Rows are points. Two turns around zero, p and q, are shown by what they do to some points. Write where each new point lands after one turn and then the other. Backwards means that the second turn is done in reverse. Each puzzle has new turns, and all numbers are rounded.
In the rows, zero is written as 100.

Turn p:
133  77  146 -> 152  73  118
110  96  62 -> 98  125  69
94  120  92 -> 85  115  108
63  108  99 -> 64  89  105
Turn q:
83  62  100 -> 82  67  81
59  94  133 -> 76  66  133
94  126  112 -> 101  111  127
109  121  124 -> 120  103  127
131  85  69 -> 114  115  58
125  112  62 -> 107  138  74
Where do these land?
q, then p: 132  98  93 -> 114  129  94
p, then q: 74  142  99 -> 79  86  142
q, then p: 108  90  89 -> 96  112  88
q, then p: 106  56  139 -> 134  75  59
q, then p: 108  73  84 -> 92  112  71
p, then q: 73  142  96 -> 76  88  142

Turn p:
146  69  146  52  87  93 -> 149  104  141  43  90  117
65  84  117  135  111  125 -> 67  103  129  129  131  103
96  91  70  95  91  106 -> 95  79  87  109  88  116
138  125  103  130  77  87 -> 144  116  93  127  90  75
132  120  51  80  124  91 -> 120  89  36  85  99  109
54  98  104  105  111  80 -> 56  91  107  96  103  75
69  113  108  102  99  119 -> 68  119  107  111  98  106
Turn q:
112  152  69  94  142  86 -> 131  133  83  86  157  105
130  120  102  93  120  79 -> 136  115  107  84  115  88
111  95  100  87  84  150 -> 96  109  95  98  66  142
81  48  102  109  104  94 -> 80  50  114  104  96  98
122  76  83  123  67  74 -> 121  68  74  115  78  72
52  90  140  116  104  138 -> 49  105  139  131  93  123
92  118  104  78  79  79 -> 88  120  88  83  94  73
Where do these land?
q, then p: 93  116  123  73  108  74 -> 91  117  95  64  89  78
q, then p: 82  87  67  45  106  98 -> 66  84  85  64  84  138
p, then q: 99  144  112  110  77  95 -> 109  127  76  119  102  69
q, then p: 108  109  95  108  113  159 -> 101  133  101  135  111  138
q, then p: 143  115  87  99  115  97 -> 141  109  79  90  105  114
p, then q: 88  61  138  147  65  100 -> 108  97  164  134  84  69
q, then p backwards: 86  68  78  118  115  78 -> 96  67  76  121  118  83

Turn p:
135  71  105  105  135  110  132  63 -> 115  100  114  111  148  133  124  63
91  115  110  90  127  106  134  146 -> 47  119  107  94  125  104  102  126
93  93  113  87  130  124  87  116 -> 83  102  106  90  118  115  63  100
126  69  132  79  65  109  81  72 -> 149  68  137  73  99  101  98  94
84  81  76  119  118  124  119  121 -> 73  100  84  116  101  144  100  109
147  121  63  121  65  120  81  68 -> 169  132  74  92  78  112  120  99
82  150  83  81  68  69  106  67 -> 99  120  91  85  57  51  131  74
66  120  125  117  90  86  82  125 -> 81  102  113  121  76  70  75  125
78  79  95  101  103  51  78  122 -> 84  57  76  119  101  68  88  111
Turn q:
121  85  124  92  154  115  109  74 -> 137  87  123  82  144  118  120  86
79  127  35  99  91  76  81  116 -> 67  118  38  90  96  91  66  112
107  74  116  115  96  89  80  109 -> 98  69  119  106  93  99  81  95
166  96  37  117  119  81  92  113 -> 148  72  32  113  109  107  61  99
91  82  135  99  79  83  149  107 -> 102  87  126  117  87  58  139  114
99  143  138  119  83  143  87  95 -> 96  145  139  132  93  136  98  101
78  86  133  79  111  110  98  120 -> 86  88  133  78  97  110  118  122
91  71  70  106  98  77  115  81 -> 91  78  72  96  106  71  108  74
90  165  134  83  75  100  87  63 -> 101  179  137  96  94  90  86  93
81  75  73  111  115  89  121  115 -> 80  69  71  101  115  88  116  107
97  96  106  80  80  136  82  106 -> 94  108  110  88  67  132  108  97
Where do these land?
p, then q backwards: 81  99  92  79  99  78  117  89 -> 76  73  92  98  89  97  109  87
p, then q: 142  84  145  118  54  115  81  83 -> 164  76  137  119  81  110  89  120
p, then q: 113  129  96  120  67  128  121  123 -> 104  126  98  124  77  108  111  148
q, then p: 94  117  93  54  134  70  85  116 -> 78  93  76  52  124  79  78  110
q, then p: 70  110  82  60  111  134  105  113 -> 59  120  99  59  85  117  113  104
p, then q: 91  91  116  97  139  91  107  116 -> 72  90  110  89  133  109  95  98
p, then q: 98  66  105  131  94  73  54  93 -> 112  50  93  122  93  105  66  74
q, then p: 90  160  105  93  115  120  121  81 -> 77  166  98  101  111  85  101  102
q, then p: 148  59  58  150  67  119  110  71 -> 165  91  81  140  80  140  136  68
p, then q backwards: 74  85  107  95  120  71  99  115 -> 77  81  93  130  100  78  97  109

Turn p:
94  90  83  119  89  93  105  96  81  120  86 -> 95  100  87  126  76  100  107  104  80  107  100
103  86  99  115  94  96  89  92  97  101  59 -> 99  80  104  123  87  90  107  94  84  88  74
84  93  134  110  99  107  106  114  83  117  82 -> 106  87  128  105  94  107  90  117  66  106  101
88  84  100  93  85  83  108  102  118  102  98 -> 90  84  103  89  74  97  102  105  113  105  100
99  91  101  104  93  134  91  93  133  80  116 -> 113  85  107  97  109  129  94  74  133  96  100
82  96  88  114  115  90  106  99  131  102  99 -> 81  101  106  102  92  111  108  101  121  121  78
102  148  95  94  88  104  99  88  94  115  108 -> 95  141  91  88  97  101  80  80  85  94  104
130  82  105  83  94  125  82  120  85  98  98 -> 148  84  94  100  113  88  101  99  95  91  110
102  84  100  80  115  101  106  88  93  107  93 -> 98  84  88  85  109  98  117  102  86  105  97
92  87  103  71  116  94  80  94  91  88  118 -> 96  82  77  81  125  97  89  116  108  98  104
113  142  91  117  93  84  105  103  101  113  115 -> 90  147  103  107  94  86  88  88  102  108  108
92  135  90  96  88  102  111  118  103  92  104 -> 105  137  106  90  88  108  93  107  108  87  100
119  83  110  105  132  88  111  92  90  64  124 -> 82  90  105  106  143  91  124  112  120  95  123
Turn q:
84  86  91  98  101  107  98  108  91  83  99 -> 99  89  87  97  100  108  97  109  95  77  94
90  106  106  104  92  104  127  102  113  112  109 -> 91  117  100  106  101  117  116  105  107  106  118
91  87  89  110  97  105  102  75  103  105  111 -> 93  86  106  102  110  115  116  81  95  95  101
87  176  96  109  145  108  95  103  109  102  109 -> 84  159  113  123  133  89  64  82  128  91  86
100  83  115  105  97  96  92  110  102  112  120 -> 89  85  110  99  104  99  95  111  89  108  122
148  97  94  96  97  106  108  84  95  68  114 -> 144  99  86  80  107  84  103  72  94  96  118
99  81  90  69  92  87  92  97  89  105  115 -> 80  88  89  76  95  84  111  98  79  99  101
83  85  91  95  104  94  101  101  88  80  100 -> 98  91  88  102  100  98  106  107  88  74  93
124  82  90  104  118  104  98  111  91  116  56 -> 122  79  89  99  108  95  101  120  115  128  66
88  133  155  106  96  98  117  87  118  103  103 -> 105  144  148  113  88  108  105  109  101  102  120
90  119  94  107  92  104  99  106  85  113  103 -> 87  113  93  109  98  113  86  95  92  109  94
103  83  102  109  87  110  87  103  98  110  64 -> 111  76  105  99  82  115  97  112  108  115  78
101  92  98  103  88  72  96  104  106  95  99 -> 97  88  97  114  82  83  108  100  97  99  108
111  90  89  84  95  104  89  110  113  95  97 -> 99  87  90  81  92  90  97  100  115  99  102
Where do these land?
q, then p: 105  118  110  102  98  84  97  85  124  82  89 -> 80  102  123  99  93  85  94  80  110  89  109
p, then q: 95  121  117  95  75  117  92  83  83  127  104 -> 97  95  105  83  101  101  77  72  65  97  86
p, then q: 101  96  93  87  121  95  102  104  61  94  108 -> 94  107  66  110  124  88  88  111  98  95  102
q, then p: 95  118  125  105  101  87  113  84  111  93  89 -> 92  117  133  102  99  93  94  89  95  92  113
p, then q: 113  132  110  109  114  112  102  102  88  75  127 -> 102  127  118  104  130  85  79  93  111  81  106
p, then q: 119  106  93  114  90  78  90  90  103  98  110 -> 86  97  111  125  95  91  107  82  102  92  104
q, then p backwards: 94  82  91  115  99  89  90  114  89  103  110 -> 92  80  107  106  99  95  87  86  81  102  100
q, then p: 107  91  102  111  110  106  82  116  82  130  69 -> 127  83  105  112  88  89  97  106  80  123  73
p, then q: 91  87  87  98  94  116  107  99  100  75  103 -> 114  96  90  90  106  114  103  99  118  85  115
q, then p: 75  104  79  86  101  108  101  122  93  131  95 -> 109  106  90  96  81  129  93  118  95  107  68
q, then p: 96  70  77  87  110  93  86  76  130  90  111 -> 70  67  103  80  99  107  127  109  119  96  106
q, then p: 105  77  93  127  98  122  129  120  122  108  95 -> 128  103  105  102  104  122  120  86  125  133  105
q, then p backwards: 95  87  145  70  100  98  106  100  105  75  95 -> 101  109  116  76  88  92  129  136  86  88  84
q, then p: 107  112  77  96  88  95  102  104  108  118  97 -> 88  104  87  97  79  110  98  87  98  112  90

Turn p:
134  76  97  122  54  81  128  124  92  142  115  124  152  136 -> 110  128  132  48  67  117  131  117  96  164  104  120  111  127
106  66  120  139  53  103  121  91  124  111  72  101  91  122 -> 118  97  133  88  56  139  108  56  106  115  92  96  84  119
112  112  100  95  132  74  101  105  97  65  126  107  101  53 -> 111  99  114  110  131  71  110  130  109  81  94  84  115  55
104  53  50  94  136  67  72  114  126  116  137  105  115  103 -> 96  77  129  90  98  52  102  152  142  92  100  141  96  127
58  141  92  120  86  99  105  86  79  74  67  62  80  103 -> 68  118  76  149  88  105  105  68  71  87  65  84  84  88
89  106  135  113  82  96  77  74  79  95  58  112  120  123 -> 94  119  98  94  93  116  95  46  78  93  86  113  141  111
94  77  74  68  108  77  81  132  131  144  118  123  100  63 -> 88  58  93  56  85  77  93  143  139  100  107  127  94  79
119  104  101  60  96  106  80  103  74  68  110  83  80  88 -> 115  115  87  127  97  92  66  123  84  80  125  95  111  77
57  136  108  131  90  161  102  56  71  79  106  89  57  83 -> 95  75  73  165  127  108  108  41  55  105  115  89  72  79
83  103  167  129  94  109  106  99  72  119  66  67  88  134 -> 78  102  112  102  97  134  60  50  65  124  74  65  114  126
72  120  126  68  111  110  94  106  112  59  112  86  112  104 -> 63  126  94  114  123  97  89  93  112  74  130  76  109  88
97  59  110  104  84  111  156  84  84  135  65  120  105  129 -> 123  97  103  48  67  100  113  64  70  117  100  79  82  143
116  104  67  85  128  80  92  122  130  112  123  139  73  109 -> 105  85  108  72  124  103  102  149  114  74  98  136  69  98
138  104  60  90  133  115  85  138  117  86  109  107  128  72 -> 114  86  83  109  113  100  129  167  132  87  111  100  126  103
122  139  92  82  113  110  100  65  112  94  115  75  101  78 -> 124  120  64  127  133  89  92  102  126  107  98  94  91  82
Turn q:
118  106  141  78  126  84  71  130  143  111  79  94  71  130 -> 106  90  115  89  111  62  112  166  127  126  87  74  115  119
78  97  122  133  116  136  115  66  122  107  67  124  143  139 -> 112  138  143  127  129  87  126  91  100  111  73  162  102  102
120  81  87  136  81  92  71  94  115  109  121  116  133  96 -> 134  105  97  123  85  93  70  117  73  89  112  129  98  76
114  81  72  77  111  70  100  121  113  70  109  104  127  117 -> 112  70  83  69  77  71  108  105  93  71  87  117  116  90
95  95  115  95  132  122  83  122  78  104  124  96  105  73 -> 69  84  96  106  115  131  87  120  103  90  118  106  131  101
107  83  121  61  85  108  136  103  116  114  58  59  128  71 -> 128  85  110  69  141  111  93  66  79  128  66  76  135  115
129  93  89  135  93  73  117  91  114  60  68  132  108  68 -> 119  76  118  118  98  91  127  94  51  81  82  87  70  59
119  74  108  115  120  85  66  59  132  60  69  125  105  138 -> 117  66  136  117  103  48  111  126  100  96  77  141  58  99
120  107  130  53  85  76  76  106  66  117  102  84  68  107 -> 87  84  86  58  108  92  85  119  105  133  139  70  86  130
116  111  91  117  74  153  85  130  95  70  120  97  85  96 -> 112  91  96  108  63  166  108  123  112  101  99  106  91  99
84  93  140  60  134  69  78  64  72  118  133  118  91  66 -> 52  81  124  86  140  76  61  97  110  88  159  88  104  96
64  76  82  122  70  95  116  136  59  128  109  95  90  101 -> 80  116  56  119  67  110  102  68  88  137  121  99  125  91
124  102  55  87  92  145  118  122  89  129  132  115  78  58 -> 87  116  63  83  97  162  71  101  114  94  91  82  100  48
116  139  57  140  132  121  121  72  91  58  78  62  105  105 -> 102  103  80  128  113  126  134  85  93  44  53  108  59  135
52  116  80  132  88  111  83  72  111  85  94  81  78  129 -> 95  120  112  144  63  92  100  79  127  98  84  109  75  136
72  93  131  104  65  82  139  90  84  132  137  93  76  102 -> 111  123  90  109  105  95  101  56  125  128  157  76  112  94
72  153  79  56  95  77  126  122  99  128  100  106  109  103 -> 77  152  95  48  85  87  105  84  99  85  96  68  124  108
Where do these land?
q, then p: 122  136  120  75  60  147  92  67  90  98  90  79  82  120 -> 111  95  76  90  128  148  50  101  100  94  124  104  63  127
p, then q: 99  75  126  73  127  78  92  74  74  85  110  126  105  121 -> 86  79  115  70  109  73  106  117  88  69  137  112  93  123
q, then p backwards: 77  121  99  119  116  119  76  105  73  89  66  67  56  77 -> 72  113  95  136  113  128  109  135  107  102  87  51  95  131
p, then q: 68  60  87  100  71  95  63  129  60  78  135  140  110  131 -> 82  110  123  88  78  103  122  82  93  107  187  126  125  78
p, then q: 126  112  89  112  126  100  61  120  130  143  73  70  121  70 -> 123  105  102  105  85  81  85  116  83  120  28  124  131  81
p, then q backwards: 150  127  89  144  84  75  127  100  131  100  106  84  126  61 -> 113  96  113  115  88  144  139  125  155  105  80  114  63  124
q, then p: 125  83  125  94  83  132  111  130  70  81  59  108  111  126 -> 116  78  75  43  93  99  104  108  69  121  119  81  82  124
q, then p: 81  124  75  102  57  86  106  77  99  109  94  133  115  97 -> 111  122  79  112  110  105  77  76  77  108  96  114  97  51
p, then q: 100  117  118  81  141  79  95  112  139  95  117  133  122  134 -> 73  93  136  72  105  86  124  121  137  69  84  103  132  110
p, then q: 89  84  75  114  76  104  116  63  109  81  109  116  129  118 -> 122  129  106  91  115  85  128  80  118  87  126  88  74  82
p, then q: 73  96  126  125  131  119  129  87  124  123  128  107  106  66 -> 99  77  88  118  149  64  78  80  133  103  89  87  122  97
p, then q backwards: 86  124  130  127  105  74  104  81  91  114  68  70  76  138 -> 77  111  60  95  93  126  101  72  101  116  53  77  108  70
q, then p: 131  55  99  74  119  146  122  135  125  109  119  134  54  97 -> 101  37  69  79  76  98  117  119  166  97  111  70  103  86
p, then q: 90  86  87  90  66  72  69  120  108  82  94  79  122  65 -> 133  112  133  110  66  105  89  82  64  99  104  82  123  84
q, then p backwards: 83  101  56  69  135  74  135  101  77  112  132  56  65  77 -> 51  119  127  59  132  127  99  89  130  102  48  80  116  81

Turn p:
92  110  112  121  89  119  84  125  100  113  117  111  92  87 -> 85  100  104  108  86  110  97  111  62  112  114  117  99  112
99  80  93  98  101  102  108  97  93  81  89  124  63  102 -> 94  114  77  74  107  116  91  112  95  101  83  89  83  82
97  90  119  78  111  74  93  100  118  99  100  95  103  104 -> 122  103  96  90  117  80  107  95  111  111  98  122  106  94
93  101  78  105  91  123  109  120  113  95  125  84  117  118 -> 85  88  114  131  117  81  101  106  77  97  92  79  103  108
111  108  103  83  115  113  76  92  102  115  96  106  102  101 -> 98  89  103  77  79  81  95  90  97  97  103  107  109  101
112  86  83  94  118  91  112  112  124  122  106  103  112  78 -> 125  97  114  104  108  83  76  80  94  108  113  98  75  103
96  83  108  107  103  91  88  86  93  118  94  112  115  119 -> 88  85  95  99  102  100  93  89  118  91  90  129  95  103
79  121  111  89  104  91  105  96  105  99  81  96  114  82 -> 120  103  78  113  87  94  108  97  114  104  122  101  112  102
100  113  92  92  125  92  104  83  87  120  112  108  102  92 -> 110  84  102  95  77  101  107  72  106  111  96  96  88  98
119  127  105  113  77  122  110  101  114  112  103  88  80  109 -> 104  101  120  98  89  106  120  122  74  69  105  92  98  112
113  115  83  122  108  84  92  99  100  93  83  86  92  103 -> 85  109  112  91  107  106  117  92  113  90  126  89  92  93
105  115  95  116  81  99  102  127  74  105  96  91  112  111 -> 73  124  113  125  92  104  110  99  101  94  101  100  99  118
91  86  123  97  105  116  121  99  84  24  98  91  110  106 -> 97  120  84  121  120  116  94  115  107  105  77  79  149  53
85  90  95  89  100  108  112  77  88  111  95  85  73  70 -> 123  94  80  80  98  127  95  91  99  106  99  77  104  123
110  74  98  96  70  73  83  88  104  94  105  119  113  119 -> 89  93  111  94  116  93  90  128  133  107  81  125  86  101
Turn q:
85  107  104  98  117  77  118  90  91  122  105  123  104  86 -> 85  101  90  120  102  84  91  113  123  93  111  117  117  80
104  96  81  77  119  80  88  119  87  97  73  97  130  100 -> 88  102  71  117  119  84  108  84  106  117  100  116  76  124
79  107  112  125  77  120  92  124  114  95  114  91  93  81 -> 129  89  116  75  104  88  114  98  105  98  102  67  120  98
122  76  122  105  98  115  129  93  99  105  86  114  104  91 -> 86  137  121  101  109  112  78  109  108  112  102  94  111  103
119  87  92  84  111  117  112  96  104  125  77  88  83  105 -> 75  103  113  102  120  127  98  98  101  118  80  105  86  87
103  80  130  109  78  102  111  102  114  97  110  85  95  122 -> 121  111  142  95  89  106  95  94  88  103  92  108  113  109
78  114  80  80  81  86  83  97  119  80  102  107  94  115 -> 102  81  96  82  98  78  114  103  73  74  104  115  82  103
92  94  105  102  91  104  123  107  106  117  122  95  93  118 -> 113  95  128  113  109  112  106  103  95  91  101  110  118  91
81  124  94  113  73  94  96  89  81  88  121  80  89  97 -> 122  82  102  113  72  86  116  115  85  87  96  77  99  88
86  102  93  93  99  101  79  108  90  82  118  83  79  78 -> 102  69  88  95  91  90  106  104  96  91  76  77  108  111
117  115  85  88  114  110  80  89  105  115  104  117  127  85 -> 78  100  66  89  100  113  116  106  105  115  126  106  103  100
109  85  119  93  106  100  105  90  121  102  76  83  93  124 -> 93  105  129  91  97  108  84  81  93  116  90  120  84  98
124  79  83  121  111  103  94  95  93  106  92  91  99  87 -> 88  116  94  104  92  123  108  90  125  101  87  85  90  107
109  122  85  93  111  106  121  81  114  82  103  95  91  108 -> 81  94  100  106  95  111  89  87  72  85  113  91  92  83
116  125  100  108  104  85  78  125  83  89  98  130  118  98 -> 123  119  48  96  105  88  100  96  99  101  110  104  104  105
75  87  115  112  111  101  92  97  79  98  99  120  110  106 -> 118  95  97  104  98  92  78  118  126  99  111  108  97  113
Where do these land?
q, then p: 95  98  125  86  106  93  96  82  119  93  123  109  84  120 -> 84  103  94  100  85  94  75  121  114  118  83  120  112  98
q, then p: 95  85  84  124  101  98  99  95  98  131  97  86  133  75 -> 134  81  103  124  119  99  115  109  76  82  107  101  85  102
q, then p: 92  97  124  80  99  93  103  92  97  100  83  114  73  101 -> 90  118  83  85  91  87  93  98  110  118  117  121  99  103
p, then q: 91  111  118  83  111  75  101  111  107  84  99  84  86  111 -> 76  114  90  125  110  98  99  90  96  99  116  101  111  79
p, then q: 110  90  86  105  91  111  129  89  104  102  89  86  131  97 -> 113  102  104  80  72  108  94  68  102  102  99  89  92  114
p, then q: 101  101  94  113  95  118  115  132  84  114  123  101  90  85 -> 133  95  99  113  89  111  92  123  103  117  91  90  85  82
p, then q: 100  125  97  81  105  105  94  104  121  103  100  108  80  96 -> 95  109  96  126  104  93  114  106  83  95  78  104  112  102
q, then p backwards: 127  68  67  115  80  85  98  97  103  115  87  90  126  105 -> 105  124  99  112  85  60  115  120  69  115  93  90  86  116
q, then p backwards: 97  64  72  120  106  116  99  113  107  100  85  98  130  94 -> 101  100  70  112  86  64  104  97  87  116  84  70  97  98
q, then p backwards: 114  116  120  91  119  81  99  92  100  77  104  122  87  96 -> 93  84  113  89  113  132  91  111  95  101  78  120  106  96
q, then p backwards: 93  125  121  94  101  100  94  111  95  103  99  119  101  122 -> 92  87  123  92  110  99  98  103  129  98  99  111  99  83
q, then p: 112  113  128  76  116  110  79  92  91  91  104  93  80  110 -> 74  102  94  83  88  92  72  96  112  100  94  106  98  132
q, then p backwards: 87  111  104  111  70  117  90  117  93  88  114  100  100  76 -> 99  117  89  70  92  112  106  89  118  87  102  78  84  94
p, then q: 87  106  89  76  107  91  97  85  85  91  108  107  94  110 -> 78  105  120  104  112  92  117  95  103  102  94  106  87  90
p, then q: 100  89  72  145  95  108  106  90  98  107  87  85  107  101 -> 112  64  117  88  85  116  77  93  105  89  103  84  100  118
